Each row of a before or after table is a point. One or more steps were done to the points. Then noise was added and the rows were shuffled. The steps act on columns, c1 being the first. Write out the steps. A step turns or swaps two columns, mirrors them in a line or flattens them onto one, adds a multiple of one to another, or multiplies or shifts one. Angles are multiples of 10 degrees, from the lower column toward the higher: turns from -170 to 170, lines from 10 to 170 but not 90. Use the fewest steps. Two steps may share a column if one is a turn and the other turns, adds or multiplies; they go together, in the order done. Otherwise the lowest column goes first.
(in the rows, 128 means zero)

Before, 12 rows:
[[158 134]
 [149 146]
 [135  96]
 [121 152]
 [148  97]
 [147  63]
 [128  92]
 [127 102]
 [165 142]
 [150  76]
 [112 106]
 [ 86 154]]
After (12 x 2):
[[140 111]
 [147 146]
 [112 145]
 [180  81]
 [148 107]
 [150 100]
 [156 105]
 [135 148]
 [177  93]
 [153 159]
 [129 103]
 [ 76 130]]
Steps: turn c1 and c2 by 30 degrees

Before:
[[116 101 123 103 119 178]
 [163  74 115 116 130 147]
 [166  90 158 125 150 175]
 [141  98 148 163 158 138]
 [153 130 108 103 154 123]
 [137 150 161  81  84 121]
 [183 166 102 108 111 130]
 [ 97 127 142 135 174 174]]
After (8 x 6):
[[ 95 132 142 122 159 171]
 [163 180 115 130 114 146]
 [164 170 164 125 138 176]
 [141 150 146  88 146 139]
 [156 137 108 150 143 123]
 [122 153 125 149 106 178]
 [182  97  98 150 102 136]
 [141 119 163 175  78 118]]
Steps: turn c2 and c4 by 170 degrees; shift c5 by -10

Before:
[[143 102 144 126 138 117 135 134 125 142  88]
 [117 148 135 108 149 138 124 113 135 116 136]
 [121 164  98 103 116 116 142 133  98 170 112]
 [108 155 125 107 130 126 150 120 115 171 138]
 [111 132 155 144 142 150 101 120 141 149 109]
 [ 99 131 146 138 151 120 122 121 131 121 110]
 [132 143 131 115 115 119 122  95 114 148 151]
 [130 157 122 132 140 125 134  98 135 145 135]
 [128 114 139 132 114 125 145 146 131 122 107]
 [134 104 111 116 118 109 134 134 134 143 120]
 [115 129 134 140 148 153 119  92 122 133 134]
 [121 129 138 134 148 122 130 163 120 130 120]]
After, 12 rows:
[[125 132 154 145 126 151 162 122 167 111  72]
 [132 104 110 116 134 110 117 132 145 168 103]
 [130 101 143 126 112 117 118 135 119 118   6]
 [119 156 121 132 118 127 127  97 149 155 150]
 [ 99 157 126 107 137 125 119 121  88 176 158]
 [113 146 135 108 115 139 142 114 147 106 150]
 [101 130 148 138 122 119 152 121 139  96  73]
 [114 128 133 142 118 151 147  92 110 123 146]
 [139 143 132 114 136 118 127  96  85 141 197]
 [125 116 136 132 139 125 111 148 137 104  66]
 [114 127 138 135 114 122 133 164 105 114 104]
 [120 164  98 103 143 116 117 134  37 216  82]]
Steps: turn c1 and c5 by -150 degrees; turn c1 and c7 by 150 degrees; add -1.5 times c3 to c10; multiply c9 by 3; multiply c11 by 3

Before, 13 rows:
[[140 102 151 113 150 126 149 141 106 166 160 117 129 163 136 126 146 140
  160 103]
 [120 118 132 127 115 117 109 136 133 168 178 133 131 159 125 132 152 130
  183 108]
 [131 136 111 134 126 132 123 116 142 114 149 125  99 109 110  91 123 137
  109 151]
 [ 98 134 132 143 123 155 133 106 131 128 142  91 112 102 128  83 148 120
  134 131]
 [112 137 131 119 158 126 140 167 121 156 164 108 124 141 109 127 143 125
  172  89]
 [142 163 150 131  94 121 126 143 141 151 106 135 147 147 127 119 113 100
  137 131]
 [130 139 138 113 137 113 129 119 120 144 128 115 129 136 108 140 164 136
  181 101]
 [132 147 134 161 135 127 113 120 149 112 134 123 133 120 155 126 108 119
  120 143]
 [135 176 152 125  90 133 144 148 144  96 123 164 171 129 156 129 112 116
  125 158]
 [ 88 105 134 120 126 101 133 130 116 152 140 112 141 150 106 135 138 127
  154 107]
 [111 172 136 152 100 146 136 120 138  95 113 144 116 154 151 111 110 128
  107 132]
 [ 99 148 143 129 121 118 100 107 108 109 137 115 113 124 137  75 106 132
  135 130]
 [115 162 126 131 116 134 131 149 122 145  89 175 161 146 160 122 119 123
  144 140]]
After (13 x 20):
[[166 102 152 113 132 136 154 141 107 166 160 121 129  93 121 126 145 160
  157 101]
 [168 162 150 127  92 131 119 144 143 150 106 131 149 133 132 115 114 213
  132 132]
 [107 115 132 125  88 136 108 137 135 167 175 134 131 103 136 133 155 171
  187 104]
 [ 36 142 147 128 120 140 100 110 105 106 139 115 113 128 126  74 106 111
  126 129]
 [  8 107 129 118 112 140 137 129 113 152 136 112 145 114 159 136 132 161
  155 108]
 [ 39 131 132 138 123 106 136 109 132 128 140  91 114 154 116  82 148 103
  136 134]
 [146 175 153 124  88 140 134 148 143  98 122 163 170 136 101 131 112 151
  124 154]
 [143 144 133 160 139 143 111 116 149 116 133 121 134 141 104 125 106 130
  122 145]
 [137 137 114 133 134 111 121 117 141 113 148 123  99 138 140  91 125  77
  109 151]
 [131 140 138 113 111 133 127 117 118 144 126 115 131 113 156 138 167 127
  180 102]
 [ 84 140 127 116 136 120 136 164 117 155 164 109 128 122 146 124 145 153
  177  88]
 [ 75 173 139 149 112 121 129 119 136  96 111 145 115 104  96 107 112 171
  108 129]
 [ 93 166 123 134 106 135 119 147 119 143  91 173 160 113  95 123 120 165
  142 140]]
Steps: multiply c1 by 3; turn c2 and c7 by -10 degrees; add -0.5 times c19 to c5; turn c6 and c15 by -150 degrees; turn c14 and c18 by 140 degrees; multiply c18 by 2.5

Before (9 x 48):
[[100 137 131 144 117 132  88 104 163  94 139  79 117 137  96  96 124 148
   86 149 118 133 137 161 142  92 158 140 117 171 163  68 146 112 143 102
  115 127 197 115 115  71 140 110 146 122 128  97]
 [141  80 149 104 142 142 128 117 167 136 124 126 140 124 123 138 129 132
  138 105 137 182  98 147  92 139 153  85  73 123  97 147 109 121 120 125
  136 133 134 135 136 150 152 124  88 167 167 126]
 [105 111 123 152 110 122  87  88 119  52 159  55 119 136 119 116  98 165
   83 123 177 125 137 124 127  76 159 137 115 159 133  44 153 122 108 125
  124 126 158 156 162 121 114  94 143  80 122  83]
 [ 77  74 100 132 147  88 151 164  88 171  93 181 116 122 117  84  95  80
  150 126 162 146 125 116 162 146 153 128 135  94 127 142 102 157 137 139
  127 132  74  88 143  93 118 114  95  50 124 138]
 [123  55 105 132 157  74  92 151  89 158 112 177 156 130 133  91  96  55
  167 134 188 136 140 123 161 157 121 132 147 124 149 162 108 129 141 178
  102 173  81 136 130 117 126 124 109  70 106 144]
 [140  83 162 123 169 100 121  67 135 133 125 114 106 102 128 148 154 120
  168 114 100 153 151 102 103 161 130 104  92 144 116 156 129 138  91 141
  113 123 153 129 139 133 138 149  97 141 155 156]
 [140  99 173  98 136 149 115 110 143 101 121 129 133 149 133 173 139 126
  129 161 139 162 160 113  86 128 149  83  77 147  85 147 111 136 119 147
  170 120 163 137 130 119 133 153 110 120 147 174]
 [119 166 140 146  86 139  98 105 122  50 100  60 103 114 120 125 104 161
  118 105 153 134 127 149 171 107 153 153 123 169 150  64 180  92 101  95
  141 102 167 144 155  62 123 117 147 153 117  93]
 [ 81  73 120 150 145  92 107 169  86 156 106 171 126 129 163 106 109  52
  161 161 172 138 128 107 164 155 144 134 155  96 168 160 113 155 180 136
  117 105  93 111 132 164 115 132 117  67 111 125]]
After (9 x 48):
[[101 139 128 147 115 131  88 103 163  98 139  80 119 141  95  99 124 149
   87 145 120 133 115 164 143  89 156 145 137 107 165  66 133 112 142  99
  117 146 198 117 120  66 138 110 148 115 127  80]
 [121  54 105 134 156  77  92 156  88 154 111 176 157 130 134  91  96  53
  165 134 189 138 145 121 161 159 120 132 139 142 147 163 169 130 140 175
  102  99  81 141  70 118 128 127 112 131 106 134]
 [143 101 171  98 136 148 119 111 145 100 121 128 137 149 131 172 136 128
  129 146 142 160  76 113  89 131 150  90 158 177  84 146 121 132 120 146
  170 111 161 137 121 121 164 155 109 129 148 117]
 [ 79  74 122 149 140  93 106 168  85 157 105 170 125 132 165 105 109  52
  163 165 169 138 155 104 163 161 144 121 129 115 170 161 104 153 176 135
  118 115  92 112  69 163 128 131 118 128 112 160]
 [ 78  75 105 134 146  86 151 167  89 168  96 180 117 124 122  83  95  81
  149 129 162 144 134 114 163 147 150 123 124 135 129 143 125 159 137 136
  124 103  73  89  47  93 119 114  97 142 127 165]
 [105 114 125 153 113 122  88  92 124  52 160  53 121 135 116 116  98 165
   83 130 177 125 115 125 127  77 161 125 135  90 137  45 129 123 105 121
  122 154 156 155  78 119 112  92 141 161 122  90]
 [143  80 162 120 167  96 124  68 137 135 126 113 104 103 129 150 156 120
  168 106 101 154  94 100 101 160 127 111 152 159 119 153 127 137  92 140
  112 131 154 126 144 136 143 147  95 140 157 121]
 [114 164 139 150  86 137  97 103 124  45 100  58 104 118 119 123 108 165
  113 110 152 138 122 147 171 107 153 144 129 103 150  63 111  92 101  95
  142 185 168 145 153  61 104 117 148 155 117  83]
 [139  78 150 102 139 144 129 117 168 138 121 126 142 123 122 137 127 131
  136  91 137 179  74 149  91 141 154 103  97 123  94 148 130 117 119 125
  139 112 133 134 166 151 162 122  89 139 166 131]]
Steps: turn c28 and c43 by -30 degrees; turn c20 and c43 by 20 degrees; swap c23 and c29; turn c30 and c48 by -80 degrees; mirror c33 and c38 in the line at 40 degrees; swap c41 and c46
